Each row is a point. To make a cloud, some directions were put in groups of two or more. Within a group, all points are equally far from the middle, so they leave a hole (a ring in 2 directions, a hollow ball in 3). The other directions are filled evenly. Then the cloud was stretched, turned, moved and blurred a little. Count the holes, and give their numbers of directions, smallest first.
In the rows, zero is written as 128.

Cloud, 21 rows:
[[167 147 104]
 [137 100  94]
 [ 74 144 190]
 [ 96  95 167]
 [100 169 181]
 [ 79 117 187]
 [124 112 104]
 [143 175  97]
 [155 118  84]
 [169 158 166]
 [ 84 180 129]
 [ 94 146 193]
 [171 107  85]
 [166 119 182]
 [100 183 145]
 [166 113 118]
 [111 132 174]
 [159 113  95]
 [ 78 159 109]
 [151 111 145]
 [166 118 167]]
Holes: 0

Cloud, 30 rows:
[[138  60 147 115]
 [178 110 158 100]
 [ 83 130 116 166]
 [130  63 166 135]
 [136  72 171 119]
 [136  98 167  89]
 [150 191 147 122]
 [117  91 116  81]
 [193 158 110 117]
 [174  75 107 150]
 [115  73 139 177]
 [153 134  68  98]
 [171 140 135  77]
 [ 78 142 120 113]
 [195 127 101 107]
 [183 145 153 106]
 [180 108  86 154]
 [109 122 164  88]
 [146 132  79 172]
 [140 146 100  72]
 [122 177  82 127]
 [122  56 135 154]
 [104 163 143 178]
 [149 138  64 104]
 [118 133 164  83]
 [169  68 119 156]
 [123 153  70 137]
 [155 174 160 105]
 [ 99 180 152 129]
 [158  72 135  93]]
Holes: 1 (4)

Cloud, 75 rows:
[[ 98  95 204 152 129  71 179 167]
 [127  88 170 108 154 117  71 156]
 [123 105 112 138 101  70  84 168]
 [ 66 124 121  97  77  72 156 111]
 [102 184 174  87 136 150 112 125]
 [167 112 171 117 102 135 141 167]
 [146 113  95  88 185 151 124  95]
 [123 109 202 179 133 168 145 148]
 [109 182 110  69 111 123  92 147]
 [105 100  98 121 113  77 122 135]
 [ 66 157 181 140 155  78 100 133]
 [111 122 206 166 133 135 164  93]
 [164 157 174 103 150 159 104 117]
 [ 64 119 111 125 120 127 127 131]
 [139 126 196  90 136  62 158 155]
 [106 167 193 175 123 163 128 170]
 [125 114 212 100 109  98 167 102]
 [ 90  89 176 133 151 148  84 149]
 [120 176 138 122 171  81 132 133]
 [ 95 103 202 150 118  98 150 148]
 [101 172 108 145 118 159 164  77]
 [124 146  94 108  79  71  99 136]
 [ 91 150 152 101 182 111 156 180]
 [157 118 140 173  83 138 164 114]
 [146 156 164 146 123  49 139 121]
 [149 141 134 129 194  69 116 131]
 [ 94 158 111  99 164 103 166  92]
 [ 62 182 139 154 108  61 142 163]
 [165 125 141 109  74  96 129 174]
 [131 164 128 155  96 116 175 161]
 [122  86 113  62 117 148 145 103]
 [148 114 145 124  97  56 122  58]
 [127 107 133  95 125 162  53  81]
 [137 167 165 186 156 158 116 137]
 [ 43 145 122 144 159 111 113 141]
 [ 63 103 147 112 127 113  98 130]
 [ 67 132 188 149  63  36 112 135]
 [154 119 134 159 174 143  93  97]
 [ 85  75 149 121  90 118 153 133]
 [133  84 177 132  79  67 169 112]
 [121 146 111 104  99 140 182 136]
 [131  84 119 104 150  70 115  95]
 [164 142 181 100 128 122 152 113]
 [106  88 150 162  98 169 117 113]
 [ 68 134  91 171 106 113 115 166]
 [110 116  96  80 144 120 167 151]
 [ 55 152 166 127  84 102 102 101]
 [ 69  90 137 121 160 175 118 108]
 [ 94 130 110  61 138 111 183 101]
 [114  85 127 103 172  84  68 102]
 [112 122 203 169 105 118 156  70]
 [ 79 171 141  65  91 159 101 141]
 [140 122 114 115 129  96  72  70]
 [156 116 178 167  84 172 136 110]
 [127 163 150 200 131  72 138 176]
 [145 123 110 121  96 135 141 162]
 [ 73 107 144  60 116  88 147  68]
 [143 105 164 148 129 127 101 120]
 [112 101 197 114  91  73 130 130]
 [ 90 136 193 160 158  99 184 129]
 [ 97 158 196 137 118  62 100 174]
 [ 76 131 141  57 110 124 176 130]
 [133 208 158 114 134 166  89  93]
 [ 81  79 100 174 138 100 155 147]
 [ 58 110 124  81 169 112  98 136]
 [ 89 107 107 156  85  56 106 136]
 [ 51 123 135 155 150 147  66 114]
 [ 60 118 128  89 164  97 174 171]
 [113  65 157 157 140  85 150 136]
 [ 77 107 180  79 147  66 115  97]
 [ 81 151  99 136 123 141 142  87]
 [120 115 196 161 135 131 129  94]
 [142 135 155 161  38  92  69 158]
 [105 125 185 138 158 120  66  83]
 [106 158 120  52 140 140 138 133]]
Holes: 1 (3)

Cloud, 87 rows:
[[113 202 157 111 123 169  98 106 126]
 [ 78 128 113 154 105  73 167  84 121]
 [120  78 109 107  88  81  85 158  63]
 [102 131 111  72 149  79  94  85 116]
 [102 126  82  94 111 173 105  85 146]
 [150  82  75 120 137 123 122  98 105]
 [ 88 154 191 167 141 118 117 156 161]
 [118 120  99 128 161 179 106 186 159]
 [125 175 112 161 159  83 123 182 156]
 [126 175 106 161 124 134 151  89 147]
 [138 157  94 140 126 140  65 107  91]
 [141  92 163 103  86 129 123 166 167]
 [141  97 112  71  84 169 117 129  91]
 [139  99 108  70 110  96 165 167 109]
 [112 133 139  68 138 202 162  96 202]
 [102 167 163  86 132 153  84  77  89]
 [ 37 152 166 106 128 134 105 104 104]
 [116 106 161 188 148 142  52 160 105]
 [ 90 174 186 109 101 122  73 151 123]
 [ 68 172 153 137  88 127 117 167 160]
 [ 69 107 106 111 116 169 114  71 169]
 [167 132 121 183 123 172  45  95 109]
 [150 137  73 175 135 147  74 119 142]
 [ 82  85 108  89 127  95 178 124 190]
 [ 97  61  67 145 169 193 134 117 146]
 [ 98 170  90 113 136 204 115 191 105]
 [ 86 172 126  68 104 109 123 162 144]
 [ 99 139 108  94  99 165  82 136  82]
 [113 174  99 134 117 169 190 170  91]
 [162 179 152 106 142 142  72  74 123]
 [201 114 168 150 133 119  81 136 158]
 [ 93 155 112 172 158 105  77 164 166]
 [132 121 151 123 137 163 147 107 173]
 [139 147 157 105  90 126 193 198  98]
 [145 139 197  94  81 115  73 155  87]
 [150 166  85 162 143 101  98 102  77]
 [131  88  83 140  93 152 166 111  88]
 [101  85 189 154 122 143  58 155 162]
 [126 156  59 112 112 166 163 105 166]
 [135  79  75 113 159  92  65 137  78]
 [127 158 122 158 182  81  74 126 169]
 [134 104 168 133  87 130  91 100  85]
 [ 75 182 114 151 144  98  77 170 122]
 [158 119  90  76 122 105 127 106  75]
 [147 150 159  95 152 104  61 180 108]
 [161  74 104 117  97  89 109 129 140]
 [147 135 118 110 195 103 151 152 153]
 [147 154 141  53 106 106  80  76  90]
 [ 96 201  81 116 139 190  99 144 118]
 [142  97 166 137  73 158 121 120  77]
 [125 146 103  94 149 138 115 113 154]
 [132 138 124 107 136 122 149  78 183]
 [138 208 118  89 147 148  63 169 135]
 [151 137 113  51  96  81 109 111 142]
 [123  86  90  57 159 113 136  89 146]
 [ 65  88 120 106 104 107 104 180 191]
 [144 147 123 110  62 141  80 138  96]
 [139 148 118 165  85 134 145 139 159]
 [ 59 139 174 180  98  97 148 146 117]
 [ 82 176 193 162 172 141 121  75  94]
 [154 144 145 176 160  89  57 172 101]
 [127 123 117 178 105 152  65 164 141]
 [ 73 144 142 100  88 137  99 153 169]
 [116 116  89 153 120 116  60 172 118]
 [ 94 151 103 182 134 126 120 180 161]
 [ 54 130  92 151  99  79 135  97 124]
 [138 162  77 151  68 158  74 121 136]
 [ 78 132  82 158 144 144 145 112 132]
 [ 79 156  61 100 108 107  85 123 137]
 [ 55 136  91 164 133 145  88  92 161]
 [110 102  81 126 154 122 102 167 131]
 [145 112 117 104 139  67  69 124 154]
 [ 83  85 116  76 158  82 133  84 121]
 [148  82 163 131  85 109  76 161 152]
 [145  89  74 174 124  49  97 163 139]
 [ 74 159 103 116 143 138  83 189  94]
 [180  88  79  98  74 107 163 150 127]
 [134 116 173  83 100 110  61 156 164]
 [ 93 136 109  73 140 128 171 168  96]
 [ 65 150 153 160  95 126 131 154 130]
 [ 96 114 137 159 182 137 144  74 143]
 [ 63 141 185 170 122  96 134 117 140]
 [141  74  82  91 133 115 141  99  91]
 [ 96 181 145 149 109  76 118 176 105]
 [ 90 138 143  86  88 158 133 185 113]
 [139 168 176 110 136 130 200  77 108]
 [126  76 105  99 147 113 103 145 163]]
Holes: 0

Cloud, 101 rows:
[[178  87 122 152 152 157 180 116  89]
 [147 160  73 118 122  56  93 164 102]
 [154 100 157 151  78 145  93 114  70]
 [167 163 153 152 148 173 105  99  68]
 [171 185 169 175 132 125 139 127  88]
 [129 178  79 130  97  70 103 175 112]
 [106 110 124 192  90 153 159 155 182]
 [155 176 188 148 118 101 158 111 135]
 [160 116  92 175 159  66 127 184 142]
 [178 163 144 154 152 144  59 137 113]
 [125 168 131  98  58  89  79 161 148]
 [119  77 174  80 114 133 107  99 105]
 [199 111 105 107 150  56  92 157 121]
 [ 88 105 165 110 122 121  83 109 181]
 [ 58 130 107 158  91 154 136 139 112]
 [ 94 177  99 150  68 111 115 155 118]
 [102 150 172 142 111 174 153 139  72]
 [111 152 162 119 125 163 144 179  58]
 [107 163 155 123  70  97  71 132 124]
 [108 181 141 160 110 170 144 117  72]
 [170 167 144 104 141  93  66  91  78]
 [163 153 203 116 140 129 122 184 111]
 [146 174  89 150 116  98  71 129  77]
 [152 127  50 144 137 121 156 173 148]
 [118  98 161 147 109  57 109 108 137]
 [171  68 146 106 167 129 127 191 115]
 [ 68 149 122 196 114 142 149 144 137]
 [ 93  92 128 162  79 167 164 119 119]
 [137 150 105  88 160 119 150 192  65]
 [144 169 126  96 147 185  95  99 121]
 [142  75 177  80 115 142 104 106  78]
 [149 115 164  64  87 131  97 125  67]
 [157 137 154  63 107 140 108 130 167]
 [169 166 162 109 142 165 125 142 163]
 [153 131 120 101 100 129  68  62 175]
 [137 134 175 169  80 126  90 143  83]
 [158 173 203 135 141 119 109 114  94]
 [175 111  77  82 143 134 135 165 121]
 [196 131 103  79 134  75  84 152 115]
 [133 156 155  82  85  93 176  91 129]
 [165 143  73 166 109 149  76 132 124]
 [ 90 122 145 148 169  89 155  74 166]
 [105 143  80 145 168 147 160 177 164]
 [154 154  87 148 141 191  89 168 119]
 [156 203 122 176 156 133 140 111 135]
 [119 180  99  64 147 133 107 100 140]
 [114 143  87 130 153  93 175 176 123]
 [157 120 106 112 160  72  75  94 120]
 [122 166 114 122  46 125 145  98 113]
 [107 116 110 199 138  93 168  85 144]
 [120 169 125  82 177  97 118 117 103]
 [ 75  97 139 132 125 115  58 167 111]
 [ 93 155 193 116 158 102 121 136  86]
 [141  92 146 156 152 185 140  79 113]
 [128 125  84  78 150  60 111 169  88]
 [115  93 176 164 150 132 141 205 118]
 [171 158  90 166 123  98  89  97 187]
 [119  65 144 105  83  66 131  83  68]
 [ 99 142  95 122  93 116 147 185  66]
 [174 128 151  93 129 165  65 153  83]
 [ 90 139 184  88 107 129  88 132 108]
 [133 130  66 111 125 133  94  96  53]
 [143 131  87 132 152  51  86 119 128]
 [118 186 177 159 129 114 147 179 152]
 [ 45 136 142 152 118 161 114  94 111]
 [111 150  74  84 146 132 144 171 114]
 [112  96 140 117 138  58  99 145 164]
 [104 100  62 148 123 127 157 114  72]
 [151 171 138 142  99 180  50 143 168]
 [139 152 163 121  87 147  68  76 139]
 [181 177 142 142  98  84 146  74 127]
 [ 97 125 141 138  61  81 131  73 153]
 [154 159  91  64 140 130 137 103 126]
 [152 108 132 126  68 146 186 131 128]
 [176 166  84 123 141  90 158 152 114]
 [118 140 198 156 113 123  81 157 150]
 [146 167 135 150  85 193 140 174 150]
 [172 156  81 114 140 136 163 165 101]
 [ 90 123 164 183 166 104 135 141 122]
 [154  64 134  81 165  96 135 105  91]
 [190 153  92 186 120 138  95 171 120]
 [116 190 118  70 123  92 130  66 125]
 [123 124  70  85 132  65 101 193  94]
 [152 146  41 143 120 108 141 158 157]
 [118 101 113 186 153  96  99  77  63]
 [ 96 128  79 110 106  98 139 143  50]
 [ 81 109 125 118  63  97 104 133 116]
 [168 122 146 145 111 167  74 107  89]
 [ 92 156 131 175  74 125 133 152 104]
 [116 149  85 112 165  88 166 110 151]
 [106 114 182  92  92  85  95 100  85]
 [ 83  98  57 143  92 142 127 133 158]
 [144 132 192 124  96  49 139  86  80]
 [130 188 115  86  89 139  44 148 155]
 [187 152  92 172 141 113 153 113 156]
 [176 102 135 119 102 183 133 149  70]
 [ 92 156 109 101  59 135 159 152 137]
 [124 159  79 119 131  75 165 154 109]
 [ 90 158 149 138 184  94 110 165 131]
 [147 191 106  98 102  79 144  87 129]
 [ 84 188  92 138 122 129  44 151 144]]
Holes: 2 (3, 4)

Cloud, 97 rows:
[[112  71 178 116 135 184 102 187 141]
 [165 159 141 191 105 112 166 106 179]
 [127 156  66 128 131 116 184  75 106]
 [140 177  68 151 165 176 132 124 187]
 [115 127 107 160  95 132  95 184 129]
 [131 127 177 196  85 127  98  93 173]
 [142 140 119  70  81 108 114 176 103]
 [104 102 119  56  82 136 102 166 117]
 [166 167 150 163 136 193 145  97 117]
 [134 103 100 189  61 137 166 171  86]
 [120 191  93 181 142 178 136 143 144]
 [121 142  94 146 149 155  97  54 123]
 [140 161  95 140  88 185 116  91  96]
 [184 115  72 144  60 117 155 117 129]
 [115 151 119 147 117  98 193 117  69]
 [117  82 107 169  55 119 114 136 112]
 [128  56 144 158 110 116 187 146 130]
 [131 117  87  79  79 145  78 113 117]
 [ 83 128 149 106 161 136 142 164 139]
 [150 133  99 178 137  97 125 166 115]
 [190 123 138 157 103 183 123 153 137]
 [133 192 110  78 134 166 146 156 119]
 [162 126 127 213 106 110 115  44 129]
 [115 132  70 129 108 143  84 137 182]
 [140 118 129 164  99 197 110 135  59]
 [141 125  82 143 102 200 186  83  94]
 [132 165 167 139 101 168 190  91 157]
 [198 116 159 126 124 117 197  96 110]
 [113 184 156 106 137 185 180 139 147]
 [ 96  93 113 151 127 144 164 129 143]
 [122 107 112 128  94 171 168 166  71]
 [129 130 154 106  57 138 139 194 115]
 [191 139 159 120 142 180 175 185 120]
 [133  60 168 123  51 132 125 117 132]
 [116  87 120  90  95 154 158 166 141]
 [161  99 139  63 147 154 131 118 119]
 [158  87 177 170 143  90 128 165 129]
 [136 149 182 140 115  76 105 153 145]
 [129  98  85 172  54 146 148 135 110]
 [127 115 136 111  68 188 167 121 146]
 [173 153 156 124  97 120  96  78 136]
 [119 127 189 147 151 171  99 115 185]
 [177 150 188 129 149 101 177 131 122]
 [171 135 134  97  56 114 133 145 153]
 [139  97 140 194 119 162 192 114 180]
 [159 107 128  91 159 147 177 150  63]
 [114 191 142  93 156 168 129 167 104]
 [165 198  93 142  78 169 149 132 120]
 [100 114 143  90 155 142 142  70 123]
 [160 121 176 150 149 106 137  85 122]
 [168 132 146 104 152 152 146  96 113]
 [145  63 183 103  99 119 182 165  89]
 [133  81  69 125  67 113 130 122 120]
 [165 140 158 141  74 117  95 142  66]
 [141  74  62 106  89  97 101 124 118]
 [164 122 168 151 145  54 149 142 117]
 [126 155  95 108 185 128 114 152 145]
 [173 105 124  97 117 143  86 156 123]
 [164  95 118 137 162  82 103 129 146]
 [ 95 127 157 197  90 159 147 117 155]
 [127 108 151 130 169 181 135 173 187]
 [123 137 154  93 108  83  87 129 211]
 [173 103 178 142  97 182 156 132 131]
 [106 109 170 143  85 107 114  42 149]
 [110 139 148 157 100 127 144 165 170]
 [ 95 165 172 144  55 184 124 140  79]
 [151  82 143  70 154 144 140 157  78]
 [104 139  70 159 142 169 126  85 152]
 [131 155 151 125  55 125 148 106 108]
 [138 141 144 141  24 137  97  91 111]
 [116 198 105 145 145 155 130 154 138]
 [191 182  95 182 131 166 166  62 134]
 [113 168 135 104 103 180 140 158  87]
 [170  92 159 208  94 140 133 146 154]
 [139  87 141 214 127 178 184 104 162]
 [112 110  51 211 100 147 143  75 121]
 [159  85 167 150  69 183 153 104 150]
 [149 110 180 201 130 121 134  92 130]
 [117  98 133 111  57 165 144 133 137]
 [141  86 133  81 150 140 161  98  68]
 [124 123 134 180 150 174 192  58 114]
 [122 139 141 167 163 172 155  95  83]
 [136 151 135 206  67 145 109 148 181]
 [ 90 118 141 173 117 136 173  85  98]
 [133 136 153 173 177 169 133 127 133]
 [128 193 168 143  92 109 111 144 140]
 [109 178 121 130  94 136 136  98 190]
 [ 94 112  81 110 109 172  99 133 191]
 [ 94  95 158 102 109 134 109 161 192]
 [104 138 127 115  54 201 109 138 126]
 [159 151  97 104 202 135 140 117 181]
 [179  94 133 179 175  79 167 144 108]
 [138 166 227 178 113 159  93 124 149]
 [181 127  85 101  94 133 102 153 160]
 [ 82  85  90  95 159 104 122  69 114]
 [150  83 137 112 124 158 166 148 211]
 [130  98  91 125 116 166 173 178  89]]
Holes: 2 (2, 3)
